Each row of a before or after table is a point. One or more steps were done to the points. Then noise was added and the rows were shuffled. The steps act on columns, c1 being the first. What was done? A step turns or swaps two columns, mirrors them in a line or flattens them onto one, adds a multiple of one to another, or multiplies or shifts one. Angles are multiples of 10 degrees, from the lower column toward the higher: turns from -170 to 170, lines from 10 to 170 but not 90. Use the fewest steps. Two steps may share a column if one is a turn and the other turns, adds or multiplies; they go together, in the order done. Otherwise the lowest column goes first.
(in the rows, 128 means zero)

Before:
[[146 177 140]
 [102 155 140]
 [132  47 143]
 [202 107 105]
 [113 155 115]
 [120 145 121]
 [147 102 126]
 [168 108 127]]
After (8 x 3):
[[147 142 106]
 [181 162 122]
 [122 124 146]
 [101 103 143]
 [155 137 110]
 [142  90 165]
 [130 154  51]
 [120 131 161]]
Steps: multiply c1 by 0.7; turn c2 and c3 by 120 degrees

Before:
[[109 162 148 159]
 [124 143 135 102]
 [ 77 150 150  85]
 [120 129 132 115]
 [109 144 110 139]
 [121 153 129 164]
 [148 105 133  90]
 [132 168 140 117]
 [107  92 152 136]
 [106 122 149 119]
 [ 95 167 147 116]]
After, 11 rows:
[[ 63 150 166 161]
 [164  84 139 142]
 [ 81 118 166 131]
 [111 169 129 118]
 [114 121 135 138]
 [115 123 142 156]
 [133 150 152 162]
 [ 91 176 168 126]
 [ 92 146  91 130]
 [ 26 114 174 174]
 [ 87 108 175  98]]
Steps: multiply c1 by 2; mirror c2 and c4 in the line at 20 degrees; multiply c3 by 2

Before (10 x 8):
[[109 171 151 111  98 112  69 143]
 [116 125 124 133  70 127  84 123]
 [ 67 119 112 140 111 152 155 186]
 [111 133 114 108 103  89 112 110]
 [148 120 147 127 117 121 167 104]
 [170 121  96 104 141 162 155 103]
 [ 98  98  97 120 149 147 164 217]
 [ 90 143 103 147 165 138 148 163]
 [180 107 125 159  83 114  98 113]
 [ 78 108 137 124 131 135  96 153]]
After:
[[145 103 177 159 130 113 185 111]
 [127 112  68 136 100 147 131 187]
 [111 100  82 125 156 133 141 156]
 [123 124 119 132 134 129 202 122]
 [152 118 162 102 110 160 102 110]
 [120 118 154 126  89 123 115 102]
 [135 144  84 151 132 140  84 164]
 [106 184 117 111 157 112 179 143]
 [142  88  91 119 109 148  99 219]
 [132 135 108 106 132  89 151 110]]
Steps: turn c1 and c3 by 70 degrees; multiply c1 by 0.7; multiply c2 by 1.3; mirror c5 and c7 in the line at 150 degrees

Before:
[[139 137 125  97 138 134 170 102  94]
 [101 131 118 137 115 152 107 117  98]
 [130 124 161  96 113 160 124 144 102]
 [127 232 138 184 104 153 128 142  93]
 [118 145 115 130 137 132 120 179 107]
 [122 141 112  93 110 115 141 110 141]
 [105 161 125 244 101 132 173 192 119]
 [134 126 148 122 110  41 126 125 123]
 [ 92 157 154 109 139 121 149 119 108]
 [105 147 120 108  93 104 167 134  87]
 [111 126 110 180 127 147 115 147  89]]
After, 11 rows:
[[108 151 118 112  91 150 169 127  93]
 [132 136 150 125  52 112 126  97 125]
 [118 139 118 128 116 111 124 175 104]
 [135 124 166  98 147 150 124 152 105]
 [103 156 125 246 105 145 172 190 122]
 [123 139 113  95 118 145 142 106 145]
 [ 92 151 155 111 126 113 149 114 109]
 [141 135 121  97 144 122 169 104  94]
 [114 125 109 179 140 132 115 149  88]
 [102 130 116 138 148 147 106 128  98]
 [124 233 136 181 139 158 126 155  89]]
Steps: turn c6 and c8 by 20 degrees; turn c5 and c6 by -70 degrees

Before:
[[134 107 113  86 178 131  91 190 125 142  95 126]
 [108 120 133 166 137 115 136 158 107  88 105 155]
 [121 140 146 123 177 158 163 189 115  83 133 180]
 [118 170  75 137 162 132 148 159  78  93 146 184]
 [108  80  84 103  87  63 145 112 144 143 147 110]
 [158 119 146 111 130 103 134 167  93 138 128 175]
 [198 147  96 157 154 104 103 156 149 121 161 132]
 [150  90 126 128 128 122 149 101 118 137  99 179]
 [114 116 115 161 130 135 140 100  76 109 137 130]
 [151 150 161 139  99  71 108  94 132  83 168 176]]
After:
[[137 125 128  93 110 105 153 161 151 121 155 149]
 [ 89 114 128 109 102  72 156 169 131  84  94  79]
 [ 90 163 130 147  84 119 199  98 120 135  99 105]
 [ 49 158 129 174 163  64 195 147 145 143 112 100]
 [ 51 154 130 101  99 113 186 107 111  88 158 122]
 [ 53 156 126 106 123 132 190 138  75 108 102 129]
 [ 99 126 127 146  86 104 186 127  94 138 166 106]
 [ 60 116 128 126  57 159 212 136 114  83 189 144]
 [ 59  97 125  99  65 133 198 147  80  90 158 129]
 [ 74 126 127 176 104 131 140  94 123 142 192 175]]
Steps: shift c1 by -60; turn c2 and c4 by -150 degrees; multiply c3 by 0; turn c5 and c12 by 120 degrees; shift c7 by 50; swap c8 and c11

Before:
[[110 143 102 138 135 151 104 160 144 144 113 124 135 169]
 [ 69 139 107 183 136 146 135 100 120 151  95 143  50  91]
 [168 151 127 108 153 152  97 101 244 102  96 138 154 184]
 [104 144 143 120 139 111 164 158 139 112 104 147 156 147]
 [ 72 130  90  88  90 142 114 144 118 150 137 143 140  89]
 [ 77  93 105 144 145 118 104  94 126  93 180 149 127 142]
 [ 65 149  97 101  82  98  99  95 162 116 140 125 150 125]
 [ 85 119 200 155  99 118  98 175 140 142 138 110 140  91]
 [ 87 141 126  87 127  96  94 104 127 128 113 146 142 137]
 [113 158  90 132 149 143 104  92 123 102 135 122 138 130]
 [ 89 119  87 102 129  97 105 104 123  59  99 138 152 135]
 [159 149 106 161 131  86 115 178 133 120 106 146 146 104]]
After, 12 rows:
[[160 156 106 153 132  83 113 156 136 119 109 175 140 106]
 [172 113 126 131 156 148  96 132 243  91  95 104 156 187]
 [115 129  92 155 148 136 103 119 125  93 134  94 160 134]
 [ 72 112  92  85  95 136 115 143 111 122 133 143 157  87]
 [108 144 104 119 136 149 102 124 142 117 111 164 159 170]
 [ 83 151 196 131  91 115  97 116 142 152 137 177 102  88]
 [104 120 148 135 142 105 164 152 141 107 109 159 139 148]
 [ 71 111  94 119  78  93  98 120 160  96 136  96 154 122]
 [ 77 102 108 165 149 118 101 144 130 149 179  87 133 144]
 [ 92  65  89 158 129  94 102 134 124 107 101  99 160 135]
 [ 83 100 124 104 126  94  93 137 122  98 119 100 132 137]
 [ 75 184 104 145 132 172 136 141 118 144  92 101  72  97]]
Steps: turn c4 and c10 by 50 degrees; turn c2 and c10 by -60 degrees; turn c6 and c13 by 20 degrees; add -0.5 times c3 to c13; mirror c8 and c12 in the line at 40 degrees

Before:
[[130 138 121  98 107 111 122 138 111 123 131 115 137 117 147 135 125 134
  143 126]
 [132 148 133 147 120 141 155 136 109 118 151 135 126 137 146 136 127 134
  138 120]
 [126 114 113 145 123 133 154 131 118 117 139 112 134 122 110 144 109 140
  134 128]
 [116 106 127 111  97  95 151 140 114 144 119 127 140 133 149 127 113 122
  115 131]
 [144 122 162 148 122 132 154 102 113 111 149 132 131 119 140  86 135 134
  138 110]
 [114 116 134 104 106 114 148 135 109 114 128 141 133 113 150 140 138 135
  139 108]
 [110 120 146 148 115 138 154 132 132 114 144 121 143 118 136 138 132 100
  119 128]
 [134 141 120 141 105 138 156 137 119 124 141 103 134 189 114 131 131 138
  142  97]
 [124 112 131 127 115 129 138 130 146 121 111 140 138 149 143 110 139 130
  134 127]
 [112 124 115 124 120 144 119 126 119 168 127 107 131 113 145 124 134 132
  142 121]
 [115 103 119 109 122 141  86 124 121 112 141 123 138 125 131 138 136 133
  105 122]
 [127 105 118 142 123  80 148 140 121 118 129 116 129 136 124 119 131 132
  118  77]
 [147 117 154 134  99 141 141 139 115 121 106 128 137 117 132 143 137 113
  141 127]]
After, 13 rows:
[[148 118 145 134  98 121 117 140 116 142 105  91 136 115 134 139 137 113
  153 129]
 [131 146 126 146 119 118 107 135 107 138 151  50 124 135 145 135 127 136
  139 121]
 [125 115 111 143 124 118  86 129 119 133 139  59 134 123 109 138 107 138
  125 128]
 [115 108 135 109  95 145 103 140 112  93 118  62 142 135 148 127 114 122
  115 130]
 [130 137 113  98 106 124 122 140 109 110 131 149 136 118 147 132 124 136
  137 126]
 [111 121 146 148 114 113  95 132 130 138 141  55 143 119 136 137 131 101
  129 128]
 [114 117 126 105 108 116 118 135 108 113 127  69 133 115 151 136 139 137
  142 109]
 [127 103 125 142 124 117  98 142 119  78 129  76 129 138 124 123 130 131
  114  79]
 [144 120 153 151 123 111 103 102 113 133 148  56 129 118 140  99 138 136
  153 109]
 [133 141 115 141 106 123  76 138 119 137 141  59 134 190 114 131 131 137
  137  97]
 [114 104 131 108 120 111 167 124 122 142 142 248 139 125 129 135 135 133
  103 122]
 [125 112 127 128 115 121 127 130 147 129 112  98 138 149 143 116 137 129
  135 126]
 [111 122 111 123 119 169 117 128 120 147 127 159 130 110 146 125 134 133
  135 121]]
Steps: turn c3 and c19 by 30 degrees; swap c6 and c10; multiply c7 by 3; turn c7 and c12 by -110 degrees; multiply c16 by 0.7

Before, 12 rows:
[[153 126  74 109 163 143  65 145 119 121 140 199 138  94  92 158 145 170
  142 119 176 132 144 106]
 [116 139 137 140 117 156  98 146 126 133 157 121 142 132 150 126 111 130
  114 117 144 125 100 144]
 [128 126 134 127 135 147 130 118 101 110 117 103 142 120 146 122 162 136
  113 117 113 123 111 151]
 [152 157 137 160 122 140 130 137 115 114 125 104 146 144 135 118 148 110
  139  98 132 131 127 124]
 [152 154 137 123 141 164 142 110 136 140 149 101 136 123 140 121 148 120
  123 122 135 129  80 120]
 [117  85 165 138 151  76 108 106 149 142 107 168 165 129 107  90  92  90
  146 156 141 166 151  90]
 [159 142  86 106 180 101  94 131 100 115 147 180 145 115  90 120 129 193
  135 115 181 155 145 122]
 [150 136 151 147 106 153 130 142  99 122 136 106 117 121 106 124 116 144
  134 130 129  94 112 140]
 [125 110 150 121 167  81 131 133 149 158 136 149 187  86  99 118  87  84
  145 140 133 171 168 115]
 [138 160 138 119 126 175 108 122 131 104 154 145 146 142 131 124 125 144
  135 124 128  89 125 151]
 [132 158 154 109 137 153 117 158 128 138 119 126 140 148 143 145 122 140
  137 110 125 106  94 127]
 [170 166 152 140 129 137 111 134 127 137 118 110 128 111 127 116 170 138
  130 109 152 120 107 175]]
After:
[[128 106 131 128 131 121 130 118 112 114 119 102 108 118 136 107 163 133
  144 116 113 125 110 151]
 [118 113 165 138  54 186 108 103 174  91 111 169 141 129 121 154  92  91
  122 156 142 165 152  90]
 [169 150 151 140 123 132 110 134  98 130 120 110 136 112 127 114 169 134
  128 110 152 118 107 176]
 [114 136 137 139 168 116 100 152 118 114 152 119 132 132 134 105 112 131
  133 117 144 124  99 146]
 [153 134 138 161 129 134 131 136  95 109 123 103 111 144 131 113 148 112
  115  95 132 133 127 122]
 [151 111 151 147 170 120 129 140 102 138 133 103 122 119 119 102 116 144
  113 131 127  91 112 138]
 [152 120  75 109  35  95  64 147 125 117 135 200 119  96 116 126 146 167
  132 118 174 131 144 107]
 [151 153 135 124 108 115 142 116 113 121 153 101 138 121 132  92 147 120
  139 120 137 129  81 119]
 [161 116  85 105   8 149  95 135  99 111 148 180 114 114 113 147 128 193
  148 115 178 153 142 122]
 [134 149 155 110  98 100 119 155 107 116 113 125 137 150 135 116 123 143
  124 110 127 105  92 126]
 [124 132 148 120  25 160 129 134 157  69 134 149 158  86 114 163  87  80
  131 140 132 172 169 114]
 [140 151 138 120 124 110 106 127 107 110 154 143 105 145 130  84 124 144
  122 123 129  88 124 148]]
Steps: turn c2 and c9 by -50 degrees; turn c5 and c19 by 150 degrees; multiply c5 by 2.5; mirror c6 and c16 in the line at 120 degrees; turn c8 and c11 by -10 degrees; turn c10 and c13 by 90 degrees; multiply c15 by 0.4
